Each row of a before or after table is a point. One or more steps were done to the points. Then noise was added and the rows were shuffled. The steps act on how far a point lies along the listed directions, d1 being the first. What was done? A step turns or swaps two directions, mirrors them in a line or flattens them onto one, adds a multiple of one to another, or multiplies one. Angles are multiples of 10 degrees, from the lower direction toward the higher: turns from -170 to 170, lines from 10 to 170 but not 90. Use the fewest steps. Two steps may share a direction if one is a turn and the other turns, adds or multiplies; they go together, in the order done. Otherwise the lowest direction goes first.

Directions:
(1): [ 1 39]
(2): [-39   1]
Before (10 x 2):
[[ 25  -1]
 [-27  23]
 [ 28   0]
 [  3 -19]
 [-22  44]
 [ -3  14]
 [ 34 -22]
 [ -9  58]
 [-33  50]
 [ 15 -30]]
After (10 x 2):
[[-14   5]
 [-59  12]
 [ 18 -36]
 [ 30 -17]
 [ 18  -2]
 [-49  38]
 [  0 -26]
 [ -2 -29]
 [-43  25]
 [-21  29]]
Steps: swap d1 and d2

Directions:
(1): [ 26 -16  -3 -46]
(2): [41 36 -3 11]
(3): [-27  39  -2 -29]
Before (11 x 4):
[[-16   8  13   7]
 [ 11  22   6   4]
 [ 16  25  -4  23]
 [-15 -41   5 -12]
 [ -1  19  -5   3]
 [-15  -2  10  46]
 [-27 -22   1 -13]
 [ 60  -4 -16 -15]
 [-12  17  -5   2]
 [-20   2   1  22]
 [ 29 -16   8   8]]
After (11 x 4):
[[  0  -9   7 -34]
 [-37  -2 -14 -48]
 [-13 -33  -1   1]
 [ -4  -7  -3  22]
 [-17 -17  10   6]
 [ 34 -33   6  10]
 [  8  -5  15  18]
 [ 22  27  -1   8]
 [ 29  32   0 -13]
 [-13 -11  -5  13]
 [ 21 -14   1  16]]
Steps: turn d1 and d3 by 90 degrees; multiply d2 by -1

Directions:
(1): [ 12  28  43 -26   3  28  33 -29]
(2): [-13 -18  41  24 -12 -36  38  24]
(3): [-12  23  25  34 -42  26 -35   6]
(4): [-43 -33  27 -15  33  27 -20  12]
(5): [-42  41 -22  29  27   7  26   2]
Before (12 x 8):
[[  1 -11 -24 -49  60 -10  48 -15]
 [  6  16  11  -2  -4  14 -11  -8]
 [ 12  -4  -6  -3 -15  -1 -12  -3]
 [ -1 -11   8 -10 -15  16 -10   7]
 [-14  18  -7   2   8  14   4  -9]
 [ -1  -6  -1  -7 -14  12 -26  -1]
 [ -1   3  20  -5  -5  19  -2  -7]
 [ -8  15   1   0  -3  10   6 -15]
 [-12  -5   3  -8  -5  14 -17  -1]
 [ -1 -14   9  -4  -2  -8  -7   3]
 [ -4  -1   3  -2   1  20 -21   0]
 [-11   0  12  13   1   1 -14   2]]
After (12 x 8):
[[  5  57  43  -7 -21  42  29 -29]
 [  2   0 -18   3  10  -7 -11  -3]
 [  9  -3  -2 -15   0   1  -8  -8]
 [  2  -1  -2  17 -10 -14 -12   9]
 [-14   4  -3  16 -10  -5  -1   1]
 [  4   2  -9  13 -16   3 -16   5]
 [  7 -16   7  -5  -7 -11   2   4]
 [ 15   0 -17  10 -12 -13  -1   2]
 [  8   0 -20   0 -14  -9  -3  -5]
 [ 14 -11 -13  -4 -15 -20  -1   3]
 [ 11 -11 -15  -6 -18  -3  -5   7]
 [-11  17 -10  19  -6  -3   7   2]]
Steps: turn d1 and d3 by 100 degrees; turn d2 and d4 by 130 degrees

Directions:
(1): [ 10  20 -26  -8 -14  23  -2 -35 -53  53 -19 -13]
(2): [ 37 -11  49  42 -42   8  35   2   2  22   4   6]
(3): [ 17  34  -4 -24  28  23  33   9   4  14  34  59]
(4): [ 13 -43 -27 -37 -36  -5  -4  21  22  20 -35  37]
Before (9 x 12):
[[ 11  -8  47  52 -19  -1  -8 -13 -12   2   7 -35]
 [  0  28 -28 -12  -1   1  -5 -10 -19  22 -25 -21]
 [ 24  25  29  54 -21  16   5 -44 -42  27 -13 -60]
 [ 13  -1 -13 -23 -14  10   2   7   0  10 -20  28]
 [ 32  42  33  43  -3  18  31  -4 -25  19  35  17]
 [  1 -24 -30 -20 -18   6 -21   6   6  11 -18   6]
 [ 12 -14  27  24 -12   6  15   8  12  13  10  17]
 [-12 -10   6  -4   4  -4   2   7  -3 -24   1   1]
 [ 20 -23 -16   0 -18   6  -3   3   4  10  -8  12]]
After (9 x 12):
[[  9   9   9  23  -2  16   0  -9  -9   8  14 -11]
 [ -6 -11   8  -3  -2   0   8  10   0 -19  -1  11]
 [  4  24  12  13   1  12   4 -10 -19  -5  -3 -10]
 [-10  -1  -7 -11  16   0 -27  -3  -4  -6   2   2]
 [ 14  20 -18  -7 -16   4   8  -2 -15  35 -25 -11]
 [  9   8   1  24  12   9  -2 -11 -11  -5  16 -16]
 [ 10  21 -39 -25   4  15 -15 -28 -26  27 -28 -12]
 [ -7  14 -28  -6   8  -1 -26   0 -18   1  -4   3]
 [-20   7   5  13  24  -2  -7  -2  -1  -8  17  -6]]
Steps: turn d2 and d4 by -140 degrees; multiply d2 by 0.4; multiply d3 by 0

Directions:
(1): [ 13 -13 -37 -49  -8 -38  33  -7  28  -5 -33 -11   6 -53  35  33  -9  -7]
(2): [  3 -17 -56   0 -26  28 -17  23  26  52  23  -2  24  10  24 -26  35 -34]
(3): [-26 -11  24 -26 -14   7  43 -19  39  27   8 -48   1  55  -5  20  12  35]
Before (13 x 18):
[[  4  -3  -7   0  -3  -4  -5   5   4   8   1   0  -2  -1  -1 -14   7 -10]
 [ 10   0  -6   3   4   4  -4   0  -2  -4   1   6   0  -8  -3   5  -2  -6]
 [ 16  10   7  25  13  -4 -34   9 -34 -25  -6  33  -7 -27  -2  -2  -9 -17]
 [  3   4   8   7   4  -9 -12  -4 -15  -3   6  -4  -7   5  -2  -7  -1  -1]
 [ 11  17  16  16  20 -14 -13   1 -36 -41  -9  30 -14 -18 -22   1 -17   2]
 [  2  -5   2  -9  -1   8  12  -8   2  -2  -5   3  -3  -6  11   0  -5   5]
 [ 13 -11 -18 -13  -5   0   7   2   8  -2 -10   3  -2 -10   8   3   0  -9]
 [  9   4  19  20  23 -17 -21  -2 -36 -48 -18  30 -15 -38  -7   5 -31   7]
 [ -2  -4  -5   2  -3  16  -5   3 -10  13   7   3  -1   7  -3  -4  -1  -1]
 [ -6  -6   0   6  -4   8  -5  -7  12   8   4  -8   9  17  -3  -2   4   1]
 [  1   8  16  17  11   1 -15   3 -26  -6  -2  20  -7  -2  -3 -10 -11  -1]
 [  2  -7  -2 -20  -6 -18  12  -9  14  -9 -16 -10  -9  -9   5  20 -10  13]
 [ -4   2  -2   9  -3  14  -5   3   2   4  16  -3   6  11  -4  -6   1   4]]
After (13 x 18):
[[ 21  22   9  27  25 -14 -29   8 -52 -51 -10  47 -15 -34 -21  -7 -22 -11]
 [ -8  -7   2   5  -5   9  -3  -8  14  11   5 -12  10  23  -5  -2   5   4]
 [  8  -7  -8 -22  -5 -22  10  -6  13 -13 -19  -5  -8 -20  10  21 -13   9]
 [  5   5   7  12   6  -9 -16  -3 -18  -3   8  -1  -8   4  -4  -9  -2  -2]
 [ 10  -1  -6   3   4   4  -4   1  -2  -3   1   5  -1  -8  -2   4  -3  -6]
 [ 19   8   8  31  28 -20 -40   5 -52 -60 -21  50 -16 -60  -6  -2 -35  -7]
 [ -4  -5  -1   2  -4  17  -3   3  -8  15   9   0  -1  13  -5  -4   0   2]
 [ 13 -11 -19 -18  -5  -2  11   0  14  -1 -11   0  -2 -10  11   6   1  -9]
 [  2  -4  -3  -4  -4  -2  -1   4   8   9   4  -4  -2   4  -2 -12   8  -7]
 [ -8   2   2  10  -4  16  -5   1   2   7  19  -7   5  18  -5  -6   2   7]
 [ 21  13   7  31  16  -3 -42  12 -40 -28  -7  41  -8 -32  -4  -5  -9 -21]
 [  4  10  17  23  13   4 -22   6 -32  -9  -2  27  -8  -6  -5 -15 -11  -6]
 [  3  -5   0 -11  -2   7  12  -9   1  -3  -7   3  -2 -10  12   1  -6   3]]
Steps: multiply d1 by 1.3; add 0.7 times d2 to d3

Directions:
(1): [ 26  -7  23  -7 -31  46 -17  51  17 -39  28 -38 -10  11  46  16   4 -53
  15 -25  23  12 -16  13]
(2): [ -4  13  27  23 -19 -33  22  10  24   0  59   8  41  17 -34  -4   8  11
   8  17  36 -46 -60  21]
Before (12 x 24):
[[ 11   3   8  -3  -8   6 -18   4   7 -11   8 -17 -18  -9  18  -6   5  -4
    3   0   0   4   6  -1]
 [ -2  18   9  16   3 -37  17  -5  11  12  26  15  25   5 -24   5   6  19
    3   6   6 -28 -16  11]
 [  1 -10  -3  -5  -5  -7   3  -2  -6  10 -13  -7   3   4  -2   3  -8  -3
    8  -6  -7   4   2  -5]
 [ 11  -4  14  -4 -18  22  -5  32  28 -17  13 -26   2  10  24   3   1 -25
   15  -9  19  -8  -8  11]
 [-19 -16 -15  -4  17 -25  16 -32 -13  32 -21  15  11   1 -18 -11  10  28
   -6  12 -17  -7   6 -14]
 [  3   2 -15 -14  19  23 -14  -5 -14   5 -37 -11 -25 -11  21   6  -6  -2
    3  -6 -14  27  37 -10]
 [-17   4   3  10  10 -13   3 -23  10  17   3  14  12  -9 -38  -2  -5  32
   -8  23   2  -3  -9  -4]
 [-15  -2   5  11   4 -22  21 -11  -5  11   4  25  19   4 -26   9   1  20
    3   8  25 -15 -21  -9]
 [ 18 -26  -2 -26  -6  50 -25  24  -5 -21 -18 -20 -21   9  33  10  -1 -36
   14 -22 -16  30  26  -7]
 [ 22   1   5  -1 -17   5   3   5  -5  -4   9  -6  -8  -2  11 -11   3  -6
    1  -2  14   1  -5   3]
 [-27  17  -5  10  23 -60  13 -46 -19  29  -2  36  17   1 -44  -7  -2  44
   -6  20 -11 -23 -10  -5]
 [  0   9  11  15 -14 -28  18  -2  -1   1  31   3  24  15 -23   0  -3  25
   -6   7  23 -25 -23   1]]
After (12 x 24):
[[ 12  11  21   6 -14  12   0  28  16 -12  33 -21  10   9   9   9   3 -14
   18  -1  31 -12 -28  15]
 [  4   5 -18  -8  22  -2  -6 -13 -12  11 -31   6 -17 -12  11  10  -2   7
   -6 -13 -28  18  43  -9]
 [  5 -10   3  -3 -10  -5   3   6  -3   6  -4 -11   7   8   0   6  -6  -9
   11  -9  -2   1  -4  -2]
 [-15   6  -1   8   9 -31  18 -16  18  20  -2  13  21   2 -29 -13  -1  27
    2  18   4 -30  -6   3]
 [ -1  -8  -3 -10   6  34 -21  -1   3  -4 -22 -12 -21 -14   9  10  -8  -4
   -5  -2  -9  35  23  -9]
 [ 13   5  -2   4  -9 -14  11 -12  -8   9   5   6   0  -4  -6 -17   2  13
   -4   8  10  -6  -4   0]
 [  6  -7  -9 -24  10  31 -32   1 -26 -16 -36 -15 -41  -5  48  17  -7 -29
    3 -28 -27  44  40 -13]
 [  1  -5  22   8 -17 -15  14  14  18  -4  47   8  39  26 -32  -3   9   2
   19  12  22 -37 -45  14]
 [  6 -28  -2 -18  -5  32 -10  14  -5  -4 -13 -24 -15   6  39   6  11 -26
    6 -18 -10  22  15  -9]
 [ -2  -1 -19  -7   9  -4  -1 -19 -28   8 -31   2 -13  -4   2   3 -12  24
  -15  -5 -16  18  39 -22]
 [ -6 -14 -10 -10  13  14  -1  -7 -20   3 -36  10 -16  -7  11  16  -4  -1
    0 -12   1  24  22 -24]
 [  4  10  11   9  -6 -16  -8  -6   9  -1  18  -4  -1  -7  -6 -13   6  14
    0  13   4 -14  -8   2]]
Steps: turn d1 and d2 by 130 degrees
